Each row is a point. Each copy is the shape, with its points in the same order, turned, moved and blurred by noise. Say if it was mirrored as well.
In the rows, 128 means zero.

Shape (5 x 2):
[[177 168]
 [105 154]
 [ 89 103]
 [126 120]
 [117 140]]
Copy 1, 5 rows:
[[160 203]
 [ 96 160]
 [109 104]
 [133 138]
 [116 152]]
Copy 1 is: only turned
Copy 2 (5 x 2):
[[ 58 123]
 [123 169]
 [173 139]
 [133 120]
 [127 152]]
Copy 2 is: mirrored

Shape:
[[130 100  93 147]
 [174 137 169  87]
 [ 86  98  87 113]
 [128  96  89 159]
 [126 162 123 130]
 [121 165 114  89]
 [ 84 138 126 109]]
Copy 1, 7 rows:
[[129 100 102 154]
 [181 166 143  91]
 [ 87 113  81 128]
 [127  90 105 160]
 [123 159 141 149]
 [119 185 115 128]
 [ 86 149 124 116]]
Copy 1 is: only turned
Copy 2:
[[ 98  64 128 129]
 [105 161  83 145]
 [ 52  76 152 118]
 [106  60 135 129]
 [122 137 143 120]
 [ 92 154 142  92]
 [ 65 134 163 125]]
Copy 2 is: mirrored

Shape:
[[113 172 112 186 119 152]
 [ 84 164 124 118 153 153]
 [134 150 112 160 168 146]
 [111 167 159 104 157 109]
 [119 116 144 121 149 126]
 [173  80  70 144 142  77]
 [ 82 156 139  88 157  63]
 [141 156  74 123 117 107]
 [156 160 128 144  98 127]]
Copy 1, 9 rows:
[[ 96 181  98 139 169 145]
 [ 88 157 136  80 166  97]
 [123 154 113 117 192 128]
 [139 161 164  88 144  94]
 [139 119 149 118 156 108]
 [184  79  68 139 146 101]
 [153 160 152  81 116  48]
 [143 138  68  95 122 111]
 [127 151 114 124 115 156]]
Copy 1 is: only turned
Copy 2 (9 x 6):
[[ 88 128  88 186 122 149]
 [ 60 122 126 121 112 151]
 [101  85 115 159 120 131]
 [ 97 138 140 106  89 111]
 [119 125 156 123 129 139]
 [175  93 110 122 198 102]
 [ 82 161 141  76 124  79]
 [119 123  67 111 149 126]
 [142 143  86 147 111 146]]
Copy 2 is: mirrored
